Every row gives one point. Any point is a mix of the corners, with weights that add up to 1. It lies inside the corners' shape when no weight is negative. Is each point inside? If not, which corners have a negative weight?
(in the rows, 128 means zero)

Corners:
(1): [ 49  75 121]
(2): [160  86 162]
(3): [148 179  76]
(4): [144 134 203]
Points:
[149 128 124] -> inside
[122  90 149] -> inside
[152 102 156] -> inside
[152 111 140] -> inside
[106 133 119] -> outside (2)
[134 117 127] -> inside
[120 167 109] -> outside (2)
[ 77 122 108] -> outside (2)

Corners:
(1): [101 132 134 171  42 122 151 152]
(2): [176  58 112 120 183  97  95  93]
(3): [ 62 149 117 134  87 146 180 134]
(4): [118 179 125 169 131 139 168 155]
(5): [126  65 120  71 112 131  88 190]
(6): [176  80 120  32 111  63  68 142]
(7): [171 136 127 142 150 143  76  57]
(8): [ 98 170  60 177  83 149 178 146]
(9): [ 83 127 109 119 107 101  97 153]
Points:
[136 116 104 141 132 120 130 125] -> inside
[106 148 109 152 100 128 158 156] -> outside (7)
[155 114 104 115 146 121 126 126] -> outside (1, 9)
[147  98 117  79 105  94  96 145] -> inside
[118 142 105 124 126 139 120 123] -> outside (1, 2)
[144 111 119 111 106 110 118 134] -> outside (9)
[157  97 118  65 112  83  88 141] -> inside
[120 133  99 129 125 128 127 133] -> outside (1)

Corners:
(1): [136 142 113 110 134 114  96 144 138  87 124 139]
(2): [140 123 135 133  90 118 135 153  82 122 120 139]
(3): [144 145 140 100 106 132 146 140  94 164 178 114]
(4): [ 52 157 117 130  89 143 114 154 116 110 249 111]
(5): [ 90 119 153 109 132 132 135 135 114 147 123 207]
(6): [148  97 136 124 114 129 116 132 144 149 110 120]
(7): [132 154 126 137 114 102 128 157 125 162 133 111]
(8): [143 138 102 120  95 136 109  92 146 122 112 114]
(9): [156 138 144 141  93 107 110 153 105 149 157 150]
(10): [151  96  90 135 128 105 109 111 116 155  98 135]
(11): [136 144 117 146 137 105 137 114 139  64 156 119]
(12): [149 151 147 139 140 172 104 128 110 138 121 144]
(13): [132 146 111 134 134 182 130 138 141 121 141 177]
Points:
[143 134 114 133 117 129 123 126 123 112 131 115] -> outside (5, 9)
[120 110 118 134 102 136 124 130 129 129 143 149] -> outside (1, 3, 7, 12)
[122 138 129 124 109 140 114 143 114 141 152 141] -> outside (11)
[170 142 117 131 123 125 119 129 123 128 111 133] -> outside (4, 5, 6)
[136 137 123 127 111 125 120 141 118 124 141 126] -> outside (5)
[131 130 132 133 111 128 122 136 116 147 143 140] -> outside (1)
[119 143 128 125 115 133 120 140 128 118 153 135] -> outside (10)
[135 131 129 133 117 136 124 129 120 136 140 134] -> outside (1)
